Rows are points. Two turns around zero, p and q, are shown by what they do to some points. Where does a point land after both, in the order given? Backwards means that the second turn is done in reverse. Each puzzle has new turns, and all numbers are rounded.

Turn p:
[0.014, -0.017, -0.011] => [0.002, 0.009, -0.023]
[-0.055, 0.042, 0.023] => [-0.023, -0.029, 0.063]
[0.023, 0.020, -0.028] => [0.006, 0.041, 0.004]
[0.037, -0.046, 0.047] => [0.048, -0.037, -0.045]
[-0.020, 0.000, -0.031] => [-0.034, 0.015, 0.001]
Turn q:
[-0.008, 0.017, 0.014] => [0.015, 0.017, -0.007]
[0.069, 0.015, 0.074] => [0.092, -0.044, -0.013]
[-0.023, 0.012, -0.035] => [-0.036, 0.020, -0.014]
[-0.016, -0.022, 0.012] => [0.001, 0.007, 0.029]
[0.008, 0.004, -0.031] => [-0.026, -0.010, -0.017]
[-0.031, -0.027, -0.034] => [-0.047, 0.011, 0.023]
Where do these land?
q, then p: [0.000, 0.015, -0.054] => [-0.055, 0.001, 0.009]
p, then q: [-0.007, 0.031, 0.055] => [0.040, -0.037, 0.033]
q, then p: [0.028, -0.037, -0.031] => [-0.026, -0.041, -0.028]
p, then q: [-0.021, -0.010, 0.031] => [-0.005, -0.015, 0.035]

Turn p:
[0.046, 0.023, 0.013, 0.035] => [0.053, 0.034, 0.006, -0.005]
[-0.005, 0.007, 0.020, -0.029] => [-0.022, 0.005, 0.008, -0.027]
[0.042, -0.009, -0.048, 0.019] => [0.034, 0.012, -0.050, 0.026]
[0.043, 0.000, -0.003, -0.063] => [-0.020, 0.025, -0.048, -0.050]
[-0.044, -0.053, 0.024, -0.016] => [-0.027, -0.066, 0.014, -0.017]
[-0.048, 0.034, -0.008, 0.036] => [-0.011, 0.008, 0.046, 0.050]
[-0.034, -0.002, 0.001, 0.018] => [-0.008, -0.018, 0.024, 0.023]
Turn q:
[-0.035, -0.020, -0.037, 0.014] => [-0.039, 0.010, -0.038, -0.011]
[0.072, 0.016, 0.061, 0.024] => [0.027, -0.047, 0.077, 0.030]
[-0.030, -0.040, 0.030, 0.001] => [-0.031, 0.034, 0.028, -0.022]
[-0.018, -0.051, 0.004, -0.003] => [-0.033, 0.015, 0.011, -0.039]
[-0.021, 0.044, -0.037, -0.012] => [0.021, 0.011, -0.053, 0.023]
[0.035, 0.044, -0.021, -0.024] => [0.053, -0.027, -0.022, 0.013]
[-0.004, 0.008, 0.001, 0.000] => [0.003, 0.004, -0.002, 0.007]
Where do these land?
q, then p: [0.028, -0.012, -0.004, 0.034] => [0.000, -0.045, 0.008, -0.004]
q, then p: [-0.004, -0.011, -0.015, 0.002] => [-0.016, -0.005, -0.007, 0.007]
p, then q: [-0.025, -0.032, -0.024, -0.008] => [-0.043, 0.002, -0.011, -0.019]
p, then q: [0.036, 0.022, -0.010, -0.006] => [0.028, -0.014, -0.024, 0.019]
p, then q backwards: [-0.009, -0.066, 0.021, -0.025] => [0.049, -0.033, -0.044, 0.006]
q, then p: [-0.025, 0.099, 0.032, 0.004] => [0.088, 0.043, 0.020, 0.039]

Turn p:
[0.007, -0.135, 0.023, -0.077, -0.027, -0.050, 0.012, 0.010] => [0.039, -0.034, -0.036, 0.054, -0.082, -0.030, -0.105, -0.052]
[-0.028, 0.036, 0.050, -0.017, 0.029, -0.015, -0.010, -0.010] => [-0.021, 0.007, 0.043, -0.040, 0.022, -0.030, -0.013, -0.026]
[-0.025, -0.089, 0.015, 0.002, -0.064, -0.043, -0.014, -0.015] => [-0.010, 0.013, -0.001, 0.076, -0.053, -0.018, -0.076, 0.012]
[0.024, 0.055, -0.037, 0.009, 0.018, -0.004, 0.004, -0.029] => [0.023, 0.028, 0.014, -0.004, 0.038, 0.026, 0.050, -0.011]
[0.024, 0.009, 0.000, -0.015, -0.004, 0.033, -0.022, -0.008] => [-0.011, 0.008, -0.032, -0.015, 0.021, 0.024, -0.005, -0.010]
[-0.017, -0.002, -0.026, 0.022, -0.002, 0.037, 0.017, -0.022] => [-0.030, -0.013, -0.006, 0.027, 0.002, 0.017, 0.038, 0.003]
[-0.009, 0.013, 0.013, 0.004, -0.016, 0.024, 0.032, 0.006] => [-0.022, -0.021, 0.015, -0.013, -0.015, 0.025, 0.008, 0.007]
[0.028, -0.002, -0.017, 0.039, 0.048, 0.020, -0.006, 0.003] => [0.017, -0.027, -0.021, 0.006, 0.049, -0.010, 0.031, 0.020]
[0.051, 0.023, 0.017, 0.012, 0.008, -0.011, 0.005, 0.019] => [0.039, -0.009, 0.007, -0.029, 0.027, 0.020, -0.011, 0.020]
[0.003, 0.040, -0.032, 0.015, 0.010, 0.033, -0.029, 0.021] => [-0.010, 0.022, -0.030, -0.029, 0.021, 0.003, 0.044, 0.024]
[-0.058, 0.052, -0.006, 0.006, 0.000, -0.025, 0.010, 0.026] => [-0.014, 0.027, 0.047, -0.033, -0.029, -0.029, 0.038, 0.014]
Turn q:
[0.033, -0.027, 0.021, 0.019, 0.038, 0.014, -0.063, -0.007] => [-0.021, -0.019, -0.035, 0.032, 0.004, 0.045, -0.056, -0.003]
[0.010, -0.010, 0.025, -0.044, -0.001, 0.044, 0.048, -0.051] => [0.031, 0.031, -0.056, -0.051, -0.028, 0.017, 0.027, 0.010]
[0.016, -0.036, -0.028, 0.023, 0.004, -0.012, -0.030, -0.010] => [0.007, -0.033, -0.010, 0.049, -0.013, 0.005, -0.012, -0.004]
[0.028, -0.010, 0.022, -0.042, -0.015, 0.020, 0.057, 0.018] => [0.041, -0.004, 0.001, -0.072, -0.013, 0.011, 0.009, -0.010]
[-0.004, -0.019, -0.041, 0.013, 0.027, 0.029, -0.011, -0.021] => [-0.009, -0.032, -0.047, 0.024, 0.002, -0.012, 0.010, 0.016]
[0.018, 0.020, -0.035, 0.021, 0.043, -0.016, -0.046, 0.001] => [-0.033, -0.019, -0.021, 0.042, 0.021, -0.027, -0.035, -0.026]
[-0.035, 0.054, -0.002, 0.028, -0.048, -0.073, 0.015, 0.010] => [0.005, 0.051, 0.082, 0.029, 0.012, -0.046, 0.016, -0.009]
[-0.026, -0.015, -0.005, 0.017, 0.040, -0.033, -0.027, 0.011] => [-0.027, -0.014, 0.005, 0.042, 0.034, 0.017, 0.009, -0.023]
[-0.047, 0.047, 0.013, -0.035, -0.078, -0.031, 0.015, 0.041] => [-0.022, 0.036, 0.096, -0.039, -0.026, -0.026, 0.031, 0.005]
[0.008, -0.005, 0.030, 0.000, -0.009, 0.057, 0.041, 0.008] => [0.028, 0.001, -0.015, -0.055, 0.009, 0.016, -0.001, 0.042]
Where do these land?
q, then p: [-0.012, 0.014, 0.000, 0.011, -0.018, 0.029, 0.036, 0.020] => [0.032, -0.015, -0.003, -0.034, -0.018, -0.012, -0.015, -0.013]
q, then p: [-0.052, 0.039, 0.027, -0.006, 0.063, -0.008, -0.044, 0.046] => [-0.061, -0.017, 0.025, -0.009, 0.011, -0.072, 0.039, -0.039]
q, then p: [-0.008, -0.033, 0.010, 0.027, -0.030, -0.027, -0.009, -0.038] => [-0.005, -0.013, 0.007, -0.005, 0.019, 0.038, 0.004, 0.055]
q, then p: [0.051, -0.024, 0.027, 0.016, -0.041, 0.029, -0.026, 0.015] => [-0.017, 0.021, -0.061, -0.019, 0.002, 0.007, -0.044, 0.029]
q, then p: [-0.004, -0.016, -0.054, 0.005, -0.029, 0.009, 0.039, 0.059] => [0.040, -0.044, 0.004, 0.015, -0.025, -0.016, -0.065, -0.015]
p, then q: [-0.006, 0.010, -0.018, 0.038, 0.006, -0.050, 0.028, 0.037] => [0.042, -0.003, 0.044, -0.031, 0.006, 0.017, -0.035, -0.019]
q, then p: [0.039, -0.001, -0.037, 0.011, 0.053, 0.030, -0.018, -0.058] => [0.032, 0.043, -0.032, 0.054, -0.004, -0.012, 0.054, 0.022]
q, then p: [-0.004, -0.022, 0.060, -0.053, 0.016, 0.011, 0.005, -0.050] => [-0.032, 0.016, -0.022, -0.019, -0.012, 0.063, 0.055, -0.024]
p, then q: [-0.004, 0.034, -0.016, -0.050, -0.020, -0.023, -0.011, -0.032] => [-0.009, 0.060, -0.027, -0.012, -0.015, -0.030, -0.013, 0.014]

Turn p:
[0.005, -0.022, 0.013, 0.005, 0.011, -0.013, 0.052, 0.004, -0.004, 0.002, -0.002] => [0.003, 0.005, 0.008, -0.016, 0.028, 0.003, -0.022, -0.030, -0.005, 0.024, -0.025]
[0.022, -0.019, -0.025, -0.016, 0.001, -0.006, -0.004, -0.008, 0.025, 0.037, 0.006] => [0.013, -0.024, 0.001, 0.002, -0.031, -0.021, 0.004, -0.021, -0.002, -0.015, -0.032]
[-0.002, 0.034, -0.009, -0.069, 0.077, 0.031, -0.042, 0.020, -0.063, 0.019, -0.016] => [-0.020, 0.049, -0.060, 0.034, -0.045, 0.045, -0.001, -0.053, -0.026, -0.052, 0.044]
[-0.030, 0.007, 0.002, -0.046, -0.003, 0.062, 0.040, 0.019, 0.036, -0.015, -0.068] => [-0.060, -0.058, 0.004, -0.005, -0.014, 0.068, 0.009, -0.034, -0.007, 0.039, 0.019]
[0.009, 0.013, -0.025, 0.011, 0.026, -0.015, -0.012, 0.024, 0.089, -0.077, 0.003] => [-0.037, 0.004, -0.005, -0.055, -0.068, -0.006, -0.020, 0.054, 0.036, 0.052, -0.007]
[-0.005, -0.001, -0.020, 0.040, -0.002, 0.014, -0.039, 0.012, 0.033, 0.037, -0.015] => [0.004, -0.040, 0.022, 0.026, -0.036, -0.026, -0.028, 0.022, -0.006, -0.015, 0.016]
[-0.024, -0.004, -0.009, 0.016, 0.031, 0.006, -0.019, -0.076, -0.028, 0.035, -0.004] => [0.004, 0.032, 0.062, 0.012, -0.008, -0.020, 0.020, -0.029, -0.027, -0.047, 0.020]
[-0.006, -0.061, 0.064, 0.009, -0.061, -0.022, 0.016, -0.001, -0.009, 0.058, -0.013] => [0.019, -0.063, 0.002, -0.004, 0.083, -0.034, -0.001, -0.008, -0.052, -0.017, -0.026]
[-0.033, 0.012, 0.020, 0.009, 0.049, 0.002, 0.023, -0.003, -0.010, 0.041, 0.041] => [0.036, 0.034, 0.026, -0.002, -0.003, 0.035, -0.035, -0.010, -0.042, -0.020, -0.012]
[0.049, -0.033, -0.019, 0.057, -0.005, 0.000, -0.036, 0.035, -0.035, -0.007, 0.021] => [0.031, 0.018, -0.031, 0.048, 0.002, -0.070, -0.023, 0.017, 0.010, 0.026, 0.014]
[0.024, 0.033, 0.032, -0.010, -0.023, 0.009, 0.011, 0.001, 0.000, -0.014, 0.009] => [0.028, -0.009, -0.020, -0.025, 0.018, 0.022, 0.017, 0.006, 0.019, 0.008, 0.020]
[0.000, -0.018, -0.024, -0.019, -0.017, -0.031, 0.048, 0.025, -0.025, -0.055, 0.030] => [-0.015, 0.040, -0.027, 0.004, 0.033, 0.012, 0.010, 0.007, 0.031, 0.044, -0.056]
[-0.006, 0.026, -0.019, 0.022, -0.010, -0.076, 0.033, -0.021, -0.027, -0.037, 0.020] => [-0.005, 0.057, 0.020, -0.019, 0.044, -0.007, -0.007, 0.020, 0.061, -0.011, -0.034]
[-0.004, 0.032, 0.019, -0.009, -0.073, 0.039, -0.072, -0.031, 0.016, -0.025, -0.013] => [-0.004, -0.045, -0.004, 0.001, -0.004, -0.002, 0.078, 0.058, 0.009, -0.017, 0.060]
Turn q:
[0.045, 0.002, 0.018, 0.035, -0.030, 0.035, 0.024, -0.017, 0.002, 0.001, 0.013] => [-0.039, 0.016, 0.000, -0.007, -0.032, -0.037, 0.022, 0.011, -0.014, 0.016, -0.039]
[-0.034, 0.059, -0.001, -0.016, -0.009, -0.027, 0.010, -0.045, -0.055, 0.038, 0.002] => [-0.012, 0.027, 0.043, 0.073, -0.016, -0.007, -0.001, -0.021, 0.022, -0.033, 0.044]
[-0.023, -0.024, -0.010, 0.037, 0.014, 0.044, 0.015, 0.011, 0.045, 0.037, -0.010] => [0.008, -0.028, -0.035, 0.034, -0.001, 0.008, -0.009, 0.005, -0.047, 0.038, -0.039]
[-0.002, -0.011, -0.024, 0.054, 0.041, 0.022, -0.018, -0.023, -0.049, 0.043, -0.056] => [-0.030, -0.043, 0.047, 0.037, 0.012, -0.015, -0.063, -0.012, -0.051, -0.014, -0.018]
[0.014, 0.009, -0.017, -0.039, 0.042, 0.028, 0.034, 0.033, -0.013, -0.031, 0.046] => [0.016, -0.058, -0.020, -0.014, -0.012, -0.033, 0.027, 0.028, 0.048, 0.011, 0.027]
[0.038, 0.005, 0.060, -0.001, 0.003, -0.021, -0.020, -0.037, 0.034, 0.002, 0.052] => [-0.031, 0.057, -0.059, -0.013, 0.013, -0.032, 0.001, -0.013, 0.036, -0.018, -0.020]
[-0.031, -0.029, 0.054, -0.046, -0.025, -0.016, 0.026, -0.027, 0.000, 0.040, 0.030] => [0.043, 0.036, -0.036, 0.026, -0.023, -0.019, 0.032, -0.059, 0.005, -0.035, -0.002]
[0.007, 0.042, 0.001, 0.036, 0.006, -0.010, -0.056, 0.025, -0.032, -0.065, -0.053] => [-0.028, 0.002, 0.082, -0.038, 0.049, 0.027, -0.034, 0.014, 0.030, 0.026, -0.008]
[-0.026, -0.031, 0.000, 0.003, -0.030, -0.051, 0.031, -0.007, 0.047, -0.019, -0.019] => [0.021, 0.031, -0.017, -0.010, 0.033, 0.040, 0.051, 0.000, -0.043, -0.014, 0.002]
[-0.028, -0.010, -0.014, 0.006, -0.026, -0.060, -0.024, 0.034, -0.028, 0.026, -0.021] => [0.009, 0.000, 0.029, 0.002, -0.007, 0.074, -0.013, -0.022, -0.003, -0.044, 0.002]
[0.018, 0.024, -0.042, -0.049, 0.008, 0.018, 0.026, 0.037, 0.014, -0.023, -0.031] => [0.005, -0.038, 0.007, -0.029, -0.012, 0.010, 0.019, 0.011, -0.003, 0.048, 0.061]
[0.022, -0.035, -0.025, -0.020, 0.007, 0.038, -0.048, 0.017, 0.037, -0.049, 0.049] => [0.038, -0.001, -0.045, -0.061, -0.005, -0.016, -0.032, 0.059, 0.022, 0.020, -0.012]
Where do these land?
q, then p: [-0.037, -0.021, 0.005, -0.041, 0.037, -0.013, 0.033, -0.036, -0.046, 0.007, -0.015] => [0.026, 0.058, 0.006, -0.044, 0.018, -0.051, 0.004, 0.002, 0.007, 0.026, -0.009]
q, then p: [-0.026, -0.010, 0.024, 0.039, -0.026, 0.003, -0.030, 0.039, 0.047, -0.053, -0.007] => [-0.009, -0.040, -0.018, 0.003, -0.037, 0.034, -0.025, -0.066, -0.004, -0.012, 0.037]
q, then p backwards: [0.010, -0.032, -0.007, 0.021, -0.024, -0.050, -0.043, 0.003, 0.052, -0.005, 0.002] => [-0.031, 0.025, 0.043, -0.041, 0.028, -0.035, 0.013, 0.025, -0.014, -0.015, 0.030]
p, then q: [-0.042, 0.015, -0.045, -0.046, -0.013, 0.009, 0.031, -0.010, -0.085, 0.039, 0.022] => [-0.045, -0.011, 0.044, 0.031, 0.049, -0.053, 0.013, 0.035, -0.027, 0.056, -0.034]
p, then q: [0.013, -0.008, -0.005, 0.028, -0.007, 0.034, -0.019, 0.010, 0.042, 0.018, -0.048] => [0.033, 0.022, -0.025, -0.013, -0.015, 0.011, -0.004, -0.006, -0.009, -0.051, -0.041]
q, then p backwards: [-0.029, 0.040, -0.023, -0.021, 0.002, -0.006, 0.046, -0.050, -0.004, 0.003, 0.020] => [-0.002, 0.004, -0.020, 0.027, -0.020, 0.036, -0.055, -0.015, -0.048, -0.011, 0.002]
p, then q: [0.028, -0.031, 0.020, 0.020, 0.009, 0.020, 0.021, 0.038, 0.035, 0.016, 0.024] => [-0.017, -0.001, 0.003, -0.024, -0.039, 0.006, -0.047, -0.025, -0.024, -0.033, 0.006]
p, then q backwards: [0.010, 0.001, 0.017, -0.009, -0.010, 0.024, 0.038, -0.068, -0.096, 0.029, 0.019] => [-0.076, -0.007, 0.060, -0.028, -0.012, -0.054, 0.033, -0.034, -0.001, -0.016, -0.043]
q, then p: [-0.009, 0.012, 0.012, 0.035, 0.043, -0.013, -0.064, 0.006, 0.031, -0.002, 0.019] => [-0.036, -0.004, 0.003, 0.014, -0.073, -0.007, -0.026, 0.012, -0.013, -0.014, 0.031]
p, then q backwards: [0.045, 0.020, 0.016, 0.048, -0.009, -0.033, -0.008, 0.076, 0.046, -0.020, -0.043] => [0.041, 0.014, -0.031, -0.026, 0.074, 0.043, -0.061, 0.022, 0.008, -0.007, 0.034]
p, then q: [-0.004, 0.030, 0.014, -0.084, -0.016, 0.012, 0.012, -0.021, -0.036, 0.014, 0.008] => [0.007, -0.024, 0.017, 0.011, 0.002, -0.066, 0.034, 0.042, -0.029, 0.034, 0.020]
q, then p: [0.042, -0.016, -0.028, 0.012, 0.016, 0.014, -0.017, 0.013, 0.015, -0.045, -0.001] => [-0.028, -0.005, -0.052, 0.013, -0.013, 0.017, -0.008, -0.010, -0.027, -0.018, -0.028]
